Each row of a before or after table is a point. The points were changed in one or more steps. Then noise was added and the rows were shuffled. The steps act on columns, c1 being the first. Write out the steps. A step turns or swaps two columns, mirrors them in a line or flattens them onto one, adds a multiple of one to another, or multiplies or shifts one. Angles are multiples of 10 degrees, from the lower column toward the higher: turns from -170 to 170, lines from 10 to 170 but not 90. Use the fewest steps. Two steps may share a column if one is a turn and the other turns, adds or multiplies; they go together, in the order done. Otherwise the lowest column goes first.

Before (13 x 3):
[[-0.03  0.22 -0.13]
 [-0.15 -0.01 -0.29]
 [-0.06 -0.28  0.19]
 [-0.54  0.15  0.37]
 [-0.31  0.15  0.27]
 [-0.01 -0.10  0.60]
 [-0.24  0.57 -0.29]
 [-0.23 -0.28  0.53]
 [-0.29 -0.01  0.12]
 [-0.14 -0.16 -0.21]
 [ 0.05  0.21  0.33]
 [-0.03  0.07 -0.06]
 [-0.40 -0.01 -0.25]]
After (13 x 3):
[[-0.04  0.10  0.00]
 [-0.40  0.08  0.24]
 [-0.16  0.07  0.27]
 [-0.54  0.02 -0.37]
 [-0.02  0.25  0.04]
 [-0.24 -0.45 -0.43]
 [-0.04 -0.32 -0.53]
 [ 0.05  0.12 -0.37]
 [-0.14 -0.08  0.26]
 [-0.26  0.66  0.11]
 [-0.27 -0.06 -0.09]
 [-0.32  0.05 -0.32]
 [-0.07 -0.34 -0.07]]
Steps: mirror c2 and c3 in the line at 170 degrees

Before (11 x 4):
[[-0.47  0.01 -0.06 -0.21]
 [ 0.19  0.16  0.41  0.35]
 [ 0.28  0.19  0.50  0.26]
 [-0.03 -0.19 -0.10  0.03]
 [ 0.42 -0.21  0.44  0.26]
 [-0.06  0.10  0.37 -0.03]
 [ 0.32  0.27 -0.16  0.05]
 [ 0.38 -0.09  0.09 -0.05]
 [ 0.19  0.41  0.44 -0.07]
 [-0.05 -0.27 -0.26  0.47]
 [-0.18  0.14  0.35  0.22]]
After (11 x 4):
[[-0.37  0.16  0.42  0.15]
 [ 0.49  0.01 -0.06  0.14]
 [ 0.07  0.10  0.37  0.02]
 [ 0.00 -0.18 -0.10  0.04]
 [-0.26 -0.08  0.08 -0.28]
 [-0.27  0.27 -0.17 -0.17]
 [-0.48 -0.21  0.44 -0.08]
 [-0.10  0.40  0.44 -0.17]
 [-0.27 -0.28 -0.27  0.39]
 [-0.39  0.19  0.50  0.02]
 [ 0.00  0.14  0.35  0.29]]
Steps: mirror c1 and c4 in the line at 110 degrees

Before (8 x 8):
[[-0.11 -0.49  0.25 -0.13 -0.09  0.13  0.03  0.10]
 [-0.04  0.65 -0.02  0.37  0.47  0.22 -0.41 -0.01]
 [ 0.40  0.24 -0.02  0.24  0.18 -0.23 -0.01 -0.04]
 [ 0.06 -0.41 -0.07  0.03 -0.30  0.12  0.72  0.43]
 [-0.10  0.01 -0.12 -0.02  0.10  0.33 -0.05 -0.31]
 [ 0.26  0.02 -0.39  0.04  0.20 -0.28 -0.19  0.46]
 [-0.22 -0.18 -0.23  0.32  0.02 -0.27 -0.26 -0.11]
 [-0.34  0.27 -0.28  0.06 -0.34 -0.20 -0.37  0.03]]
After (8 x 8):
[[ 0.01  0.01 -0.10  0.10 -0.02 -0.33 -0.09 -0.30]
 [-0.03 -0.51  0.25 -0.14 -0.18 -0.13  0.03  0.14]
 [-0.34 -0.19 -0.22  0.06  0.31  0.15 -0.25 -0.13]
 [ 0.12 -0.43 -0.08 -0.35 -0.02 -0.10  0.75  0.44]
 [-0.39  0.24 -0.21 -0.32  0.07  0.09 -0.41  0.01]
 [ 0.05  0.66  0.02  0.42  0.40 -0.20 -0.41 -0.04]
 [ 0.15 -0.03 -0.38  0.20  0.04  0.35 -0.17  0.49]
 [ 0.29  0.25 -0.03  0.22  0.22  0.36  0.00 -0.06]]
Steps: mirror c1 and c6 in the line at 10 degrees; swap c4 and c5

Before (8 x 9):
[[ 0.34  0.03  0.00 -0.13 -0.44 -0.08 -0.16 -0.15 -0.02]
 [-0.30  0.32  0.11 -0.18 -0.41 -0.06  0.56  0.50 -0.01]
 [-0.11 -0.01 -0.01  0.84 -0.15 -0.01  0.60 -0.13 -0.35]
 [ 0.15 -0.02 -0.42 -0.07  0.30 -0.30 -0.07 -0.14 -0.09]
 [ 0.09  0.15  0.29 -0.15  0.07  0.13 -0.35  0.32  0.47]
 [ 0.76  0.36  0.00  0.12 -0.24 -0.46  0.09 -0.07 -0.41]
 [ 0.38  0.18  0.11  0.02 -0.14  0.14  0.14 -0.33  0.15]
 [-0.06  0.15 -0.22  0.00  0.10  0.36 -0.24 -0.38 -0.06]]
After (8 x 9):
[[ 0.09  0.15  0.12  0.04 -0.15  0.36 -0.02 -0.36  0.17]
 [ 0.35 -0.02 -0.43 -0.05  0.31 -0.05  0.01 -0.15  0.00]
 [-0.08  0.32  0.11 -0.19 -0.42 -0.29 -0.01  0.50 -0.04]
 [ 0.23  0.02 -0.01 -0.12 -0.42  0.25  0.00 -0.15  0.05]
 [-0.36  0.14 -0.20 -0.01  0.10  0.10  0.02 -0.36 -0.16]
 [-0.06  0.12  0.31 -0.16  0.08  0.15 -0.03  0.34  0.44]
 [-0.04 -0.01 -0.02  0.85 -0.15 -0.09  0.00 -0.12 -0.36]
 [ 0.78  0.37  0.00  0.12 -0.27  0.42  0.00 -0.07 -0.18]]
Steps: turn c1 and c6 by 60 degrees; add 0.3 times c1 to c9; multiply c7 by 0

Before (11 x 11):
[[-0.21  0.27  0.02 -0.08 -0.06 -0.58  0.10  0.14  0.40 -0.39  0.38]
 [ 0.04 -0.22 -0.04  0.19  0.42  0.02  0.12  0.15 -0.11 -0.36 -0.39]
 [ 0.08  0.24  0.16  0.16 -0.19 -0.13  0.04 -0.23  0.06  0.28 -0.15]
 [-0.60  0.06 -0.15 -0.32  0.19 -0.42 -0.17  0.02  0.00 -0.38  0.08]
 [-0.55 -0.29  0.07  0.21  0.48 -0.45 -0.23  0.17  0.05 -0.34  0.23]
 [-0.19  0.19  0.02  0.39 -0.24  0.19  0.11 -0.07  0.01 -0.03  0.23]
 [ 0.15 -0.30 -0.05  0.21 -0.35  0.07  0.32 -0.39  0.00  0.14 -0.25]
 [-0.16 -0.28 -0.07 -0.13  0.31 -0.34 -0.42  0.24 -0.19 -0.44  0.27]
 [ 0.04 -0.18 -0.28  0.16  0.50  0.08  0.02 -0.04  0.18 -0.08  0.03]
 [ 0.01 -0.24 -0.04  0.17  0.39 -0.04 -0.23 -0.30  0.04 -0.53 -0.24]
 [ 0.10  0.30  0.13  0.26 -0.06 -0.06  0.59 -0.46 -0.12  0.10  0.20]]
After (11 x 11):
[[-0.22 -0.65  0.10 -0.08 -0.06  0.13  0.01  0.13  0.51 -0.36  0.35]
 [ 0.11 -0.25  0.61  0.27 -0.07 -0.22 -0.02 -0.45 -0.15 -0.02  0.20]
 [ 0.01  0.29 -0.22  0.16  0.39  0.41  0.00 -0.30  0.04 -0.62 -0.24]
 [ 0.05  0.35  0.11  0.19  0.41  0.38  0.05  0.16 -0.14 -0.46 -0.40]
 [ 0.15  0.08  0.29  0.22 -0.35 -0.01  0.11 -0.39  0.01  0.05 -0.26]
 [-0.55  0.05 -0.21  0.21  0.50  0.75 -0.12  0.17  0.07 -0.45  0.24]
 [-0.16  0.06 -0.41 -0.12  0.31  0.61  0.00  0.26 -0.25 -0.37  0.28]
 [-0.60 -0.26 -0.20 -0.33  0.19  0.31  0.11  0.01  0.01 -0.21  0.07]
 [ 0.04  0.42 -0.02  0.15  0.50  0.36  0.27 -0.05  0.23 -0.16  0.03]
 [-0.19 -0.09  0.10  0.39 -0.23 -0.39  0.02 -0.07  0.01 -0.23  0.24]
 [ 0.08 -0.35  0.07  0.17 -0.19 -0.20 -0.13 -0.23  0.07  0.20 -0.15]]
Steps: add -0.7 times c5 to c2; turn c2 and c6 by -130 degrees; turn c3 and c7 by -80 degrees; add -0.5 times c4 to c10; multiply c9 by 1.3
